Every row gives one point. The points of each table are mixes of a few directions, plus a little noise. How many directions does each table use, and how many do they share? Where both have some left over, give the other angles between the two spaces (their principal angles), to ten degrees, smallest first.
In the rows, 128 means zero.

First (6 x 2):
[[122 116]
 [164 205]
 [ 83  31]
 [130 132]
 [146 168]
 [122 115]]
Second (4 x 2):
[[146 167]
 [ 97  61]
 [111  91]
 [158 193]]
Directions: first 1, second 1, shared 1

First (9 x 6):
[[ 76 172 154 177  94 115]
 [ 96 158 179 130  65 169]
 [182 131 100 129 136  66]
 [129 131 146 151  73 120]
 [164 173 101  36 249 129]
 [ 61  76 138 181  99 171]
 [161  87 107 117 135 126]
 [147 173 111  77 208 113]
 [134  51 115 153  95 144]]
Second (8 x 6):
[[154 230 176 111 132 145]
 [129  33  57 141 183 105]
 [106  75 111 137 117 133]
 [131 234 198 110 105 167]
 [160 213 162 114 125 121]
 [117  58  88 140 132 108]
 [ 96  64 107 135 152 158]
 [131 115 121 134  77  87]]
Directions: first 4, second 3, shared 2; angles 30

First (10 x 11):
[[212 158  77  95 173 193 121 199  90 175 101]
 [152 172 190 165  75 107  46  45  52 131  41]
 [135 139 142 136 116 124 108 109 109 130 107]
 [ 99 137 186 163  78  85  89  50 107 106  96]
 [ 61 102 162 150  97  79 140  81 164  92 156]
 [ 54 103 173 157  87  70 133  65 161  87 151]
 [172 128  66  89 183 181 160 213 137 158 149]
 [161 134  96 108 156 160 137 172 122 149 129]
 [141 104  57  86 189 172 192 224 174 144 188]
 [ 90 104 130 130 125 110 154 124 163 109 164]]
Second (11 x 11):
[[109 188 161 130  61 122 104 101  54 142  48]
 [ 79  94  51 120 135 127 169 141 181 124 154]
 [ 52 158 146 104  97 109 125  92 124 124 158]
 [145  53 222 141 176 107 216 240 166 124 197]
 [243  68 144 156 208 143 124 156 190  89 179]
 [133 147 203 140  95 109 128 117 113  96 117]
 [114 130 105 125 122 132 136 144 111 154 104]
 [134  76  64 160 110 120 184 141 205  64 110]
 [121 143 141 115 139 131 107 118 112 146 144]
 [139 158  46 104 155 166  74 120  68 215  87]
 [140 195 121 112 113 140  38  40  85 133 110]]
Directions: first 2, second 5, shared 1; angles 30

First (9 x 18):
[[125 129 134 121 146 126 108 132 120  91 131 120 134 137 131 105 107 126]
 [118 132 145 159 134 193 116 136 114 152  97 174 147  92 172 126 163 127]
 [108 124 112 133 129 103 135 117 163 142 143  87 118 153 122 120  96 133]
 [113 133 127 106 161 108  81 141 137  68 131 106 119 164  94  87  74 144]
 [124 125 124 119 137 101 128 121 134 103 148  94 127 148 127 113  97 122]
 [146 134 158 133 138 183 107 145  76 102 101 190 153  87 159 125 170 118]
 [141 132 135 141 107 168 140 136 113 174  99 184 130  91 133 162 187 133]
 [150 109  92 126  66  45 235  83 163 203 186  58 109 142 124 191 139 102]
 [126 134 125 113 135 124 103 142 132 115 116 139 115 140  91 123 119 147]]
Second (8 x 18):
[[122 121 137 168 117 170 159 113 122 176 124 141 152  91 197 141 163 107]
 [137 138 113  59 148  56  74 153 138  45 136 105  88 192   7 105  64 165]
 [124 124 134 157 120 159 150 117 124 162 124 137 145 100 178 138 154 113]
 [128 129 126 121 130 121 123 131 129 120 129 126 124 133 117 126 122 131]
 [124 123 135 161 119 162 155 116 123 167 124 138 148  97 185 139 158 110]
 [125 124 132 147 122 149 144 121 126 152 126 134 140 110 163 134 146 117]
 [127 127 129 133 127 134 132 126 128 135 127 130 131 122 138 129 134 125]
 [134 136 117  76 142  74  88 146 136  67 134 111  98 175  39 112  82 156]]
Directions: first 4, second 1, shared 1

First (11 x 32):
[[ 98 101  63  90 142 132  64  94 128 108 158 116 152  85 123 132  97 166
  154 103 111 155 184  54 155 162 137 157  65 171 155 155]
 [113 142 112 123 133 126  93 126 138 133 131 115 105 116 132 123 107 133
  126 128 134 133 149 129 115 147 134 135 115 134 125 135]
 [159  80 155 141 140 143 188 128  90 103 130 166 206 154 105 136 165 149
  136 142  97 119 106 101 180  89 113 135 117 138 134 119]
 [122 182 145 135 113 114 118 151 156 162 107 108  55 132 148 119 114  91
  104 133 162 120 113 193  72 138 130 107 171  99 110 116]
 [124  76  95 119 110 126 138  86 132 103 167 129 171 101 131 145 157 135
  170  80 108 148 127  57 170 125 147 131 127 139 158 153]
 [103 125  76  66 147 135  61 116 117 126 129 121 140  96 118 128  76 165
  124 130 119 145 185  88 140 157 105 156  49 176 158 132]
 [127 108 107 107 117 127 128 110 128 123 141 128 146 111 132 137 136 129
  144 104 122 140 128  97 146 127 125 127 123 138 151 135]
 [128 151 152 175 137 125 129 145 137 129 121 122  96 147 130 116 128 119
  121 148 138 117 121 164 104 134 150 125 154 105  92 129]
 [165 137 212 216 130 129 213 162 119 127 109 151 127 189 124 119 180 104
  116 163 132  96  66 194 118  88 145 105 202  78  76 112]
 [130  91 117 139 138 135 137 111 115 104 147 140 173 126 117 132 142 151
  150 121 106 134 135  84 164 123 139 141 110 141 132 142]
 [140 211 173  98 102 114 138 180 146 192  71 116  38 150 150 121 104  70
   65 154 179 105  93 249  47 116  79  89 178  92 121  79]]
Second (10 x 32):
[[152 140 129 128 153 139 137 133  89  88 105 153 141 100 116 169 118 132
   78 146 177 131 141 146 118  77  94 136 106 165 174  77]
 [105 159 110 147 163 133  71  90 135  92 111  92  90 143 159  76  98 143
  129 107 173 138 140 140 118 144 112 191 130 118 133 114]
 [148 118 123 122 133 132 147 128 101 102 125 152 150  97 114 171 134 129
  105 133 150 135 135 123 129  87 117 121 116 156 166 100]
 [119 133 151 135 123 137 121 150 148 152 124 125 130 174 129 101 107 129
  131 146  97 111 127 137 143 176 126 118 125 109  81 151]
 [141 120 148 134 130 150 142 152 118 110 118 156 166 146 114 155 103 131
   97 153 124 114 140 126 157 140 107 112  99 148 122 123]
 [126 138 117 117 121 106 128 120 128 152 133 112  93 105 132 116 154 121
  144 117 132 137 114 142  94 103 146 131 155 112 135 123]
 [142  88 142 118  95 133 174 158 131 149 150 162 180 130 103 173 143 118
  133 142  75 118 123  97 163 140 142  72 117 139 113 156]
 [101 137  81 102  96  57 114  79 156 207 164  61  25  73 153  70 217 109
  218  66 112 160  84 131  46  89 204 142 216  67 134 154]
 [102 107 141 169 146 181  91 121 161  71 129 133 195 212 144 104  48 154
  127 126 103 111 164  80 226 243 101 150  75 138  77 171]
 [146 139 135 110 120 110 154 146 109 157 122 136 107  98 114 146 158 115
  115 144 132 128 114 157  88  79 132 107 144 127 144 107]]
Directions: first 4, second 4, shared 1; angles 40, 50, 70
